Each wall is flat, endless, passes through zero and stands at right angles to its row. A trip goes straight from one point to another. Which walls does it cross, in order?
In the rows, zero is written as 128.

Walls:
(1): [114 142]
(2): [112  84]
(3): [135   7]
(4): [107 118]
Trips:
[121 163] to [160 103] -> 1, 3, 2
[115 136] to [131 197] -> 4
[120  61] to [168 184] -> 4, 2, 3, 1
[154 114] to [188 162] -> 2, 3
[106  73] to [170 119] -> 4, 2

Walls:
(1): [ 21 150 175  55 130 102]
(2): [176 145 149 130 124 138]
(3): [179 127 137 117 183 178]
Trips:
[ 96 161 128 114 127 123] to [109 123 128  95 104 143] -> none
[121 125 192 169 105 128] to [168  82 143  80 234 181] -> 3, 1
[ 53 130 180 149  71 185] to [117 129 198 156 128  96] -> 2
[185 139  68 117  40 112] to [128  36  90  97 112  87] -> 2

Walls:
(1): [ 85  74  88 173 117  25  44 157 165]
(2): [124 153 157 134 137  51 133 128  97]
(3): [148  94 124 113 122  88 180 137 105]
(4): [176 106 189  82  98 114 140 131 136]
(5): [153 228 117  63 146 155 154 117 125]
(6): [102 146 120 123 105 109  91  69 156]
Trips:
[155 136  76 168  48 174 113 180 157] to [139 155 129  99 135  95 103 181 207] -> 5, 4, 6, 2
[112 109 120 148 107 155  88  88  98] to [121 148  98 219 166 161 132  69 138] -> 1
[ 87  76  93 152  74  75  78  81 103] to [ 76 105  88 111 200 131  98  76  98] -> 3, 2
[ 89 156 129 148  80 133  85  32 179] to [146 194  66 218 141 138 136 187  51] -> 5, 2, 6, 1
[ 95 152  67 128 112 160 114  78 161] to [ 61 152 142  93  43  87 104  35 130] -> 2, 4
[109 110 105  82  91 118  95 130 119] to [ 86 193  74 109  97 109 152 111 117] -> 5, 4, 2, 3, 1
[143 122 158  87  74 139 121  62 217] to [141 207 120 138 154 183 135 215 143] -> 6, 4

Walls:
(1): [112 107 124 160 149 138 185 147  68 154 115 140]
(2): [240 163 132 149 117  94 129 140 153 191 171  43]
(3): [149 148 162 120 122 163 189  99  87  72 151 160]
(4): [ 92 142 131 191  94 159 121 103 100 184 184 112]
(5): [ 90 205 121  62 116 153 127 116  55 170 160 181]
Trips:
[230 153 133 143 105 158 134 176 166 141 209 152] to [102 125 172 119 190  93 154 113 171 167  72 165] -> 4, 3, 1, 2
[171 123 205 124 163 157 133 172 112 123  82  86] to [151 151 137 101  81 169 145  79 157 177 115 136] -> 1, 5, 4
[132  84  46 149 134 135 193 126 109 138  91 101] to [148 152 126 138  73 206 131 108 161 107 138 101] -> 2, 4, 3, 1
[123 105 164 174 107 129 132 213  78  98  90 167] to [114 119  98 127 113 120 131 137 107 179 108 121] -> 3, 4, 5, 2
[191 148 154 105  65 100  90 179 102 118  87 100] to [153  67 101 165 147 138  92 111 117 182 174 128] -> 4, 1
[129 109 159 105 173 126 115  76 112 178 135 124] to [121 237 125 123 150 155 155 168 135  88 145 106] -> 3, 1, 4
[127 174  84 149 122 103 118 128 136 171 156 145] to [115 132 190 102  96 110 147  91 107  64 139 144] -> 3, 2, 4
[196 161 214 117 193 139  94 113 171 203 183 116] to [205 192 158 117 118 177  74  87  81  55  39  85] -> 3, 4, 5

Walls:
(1): [203 102 170  94  81 246 115 157 125 105  80 117 144  92 128 150  73 137]
(2): [132 142  94 174 137 133  74  55 179 165 165 110 152  66 142 152 118 123]
(3): [117  90  78 110 170 171 105 167  79 110 113 141 214 176 168 117 135  98]
(4): [194 178 102 171 129  91 142  52 125 104 154 112  81 188 147 169 183 143]
(5): [104  62 121  61 142 173 145 154 149 151  78 129  61 124 109 128  47 144]
(6): [135 140 115 131  36 225 104 156 152 122 129 148 168 109 116 108  52 118]
(7): [ 68 176  92 110 150 131 105 125 185 136 160 116 122 121 135 173 106  92]
(8): [143 126 154  98 210 151 146  82 148 175  54  84 150 201  86  85 123 143]
(9): [159 142 162  90 149 142  81  72  95 110 167 126 150 113 111  66  94  94]
(10): [ 38 149 189 215 142 153 170  88 135 104 128 154 118  73  52 132 134 161]
(11): [129 134  87  64 167  87 125 111 163 154  81 179 182  81 138 121 171  74]
Trips:
[116 180 131 140 118 185 128  86 143 152 103 136 197 100 166  90 134 159] to [103 194 159 100 215 161 140  88  78 167 118 130  97  84 119  66  59 131] -> 5, 3, 6
[196  96 181 141  34 113 163  89 146  76 110 120 131 146 120  88 114  54] to [249 141 158 161  35 180 118 154  93  99  60 124  50 172  94 141  96 110] -> 5, 9

Walls:
(1): [104 150 107 130  95  83 120 165  92 145 114 135  72 189 202 144 196 110
 185 139 106 156 142 141  94  87 156 111 210 199 107 165]
(2): [119 138 114 163 144 146  84 136 155 150 129  88 161 104 171 190 131 112
  49 114  77 103 127 164 136 178 119 158 157 122 137 172]
(3): [152  69 194  76 103 128  67 118  85 162 160  87 109 126 124 190  54 152
 112 163  69 176 146 116 113 106 105 121 122  65 192  87]
(4): [120 173 164 155 163 164 160  93  89 157 154  77 123 132 213 141 102  88
 151 148  33 160 139 130 196  98  92 103 103 123 199  94]
(5): [ 92 174  48 154  95 205 127 164 121 194 160 132 146 127 166 104 126 129
  98 112 160  87 158  96  97  94  46  79 159  77 152 199]
(6): [ 46 134 128  59 104 110 155 157 144  99  85 104 125 196  91 112 116  70
 180  26  44 133 146  80 120 148  84 118 187 229  90 109]
(7): [147 135  81  63 145 143 191 133 152 178 159 124 129 145 160   7 134  53
 143 162  74 152  92 131 123  88 162 114 127 151  80 145]
Trips:
[ 42 122 194 161 132 192  91  50 179 189 115 158 152 175 171 165  91 220
 130 132 161 142 141  93 165 128 135 118 185  62 111  65] to [128 176 104 190 223 132 168  43 151 145 145 140 106 119  56  46 110 198
 199 183  66  76 144 153  47 108  50 118 139 112 104 146] -> 2, 3, 7
[115 141 104 168 150 225 167 105  65 113 109 110 136  68 105 105  68  90
 172 138 174 120  62  93 175 164  72 152 138  65 138  70] to [106 123 124 208 199  70 144 157 120 108 182 141 134 155  85 153 181 111
 119 127  31 135 172 165 142 131 122 106 155 113 129 168] -> 2, 6, 1, 5
[104 108 184 112 223  69 124 161 112 179 108 144 129 154 143 127 165  96
 170 127 103 130 141  84 101 147 159  98 124 157  97 111] to [117 184 106 148 133 162 157 160 112 156 164  84  32 135 155  56 139 116
 168 118  92 132 125 108 150 148 157  85 123 162 138 148] -> 5
[180 152 138  96 139 138 179  96  82 138  32 191 198 159 190 125  96 200
 119 104 114  72  66  89  65 150 110 116  28 103  97 161] to [146 134 164 190 156 168 148 179  51 134 120 155 125 136  45  76  48 109
 183 187 115  79 127  78 124 128  94 171 149  75 151 164] -> 7, 3, 4
[ 35 141 125  45 133  71 140  96 153 191 133 135  64  82  98 166  29 122
 166 132 187 101 151 125 209 128  61  47 102  67  73 130] to [150 103 111 122 169 182 113  51 145 112 113 103  94 129  53 167 157  77
 187 131  85 125 190 156 116 139 172 177 158 113 160 191] -> 5, 2, 1
[197 113 123 124 150 156 131  85 102 207 148  79 105 115 107 118 155 133
 142 101  98 104  71 168 180 123 155 167 175 181 150 126] to [135 179 183  81 159  48 160 161 146 128  87 190 193  51 137  98 112 156
 113 199 181  67 101 144  82 203 112 142 158 106  89 184] -> 3, 1, 4, 7
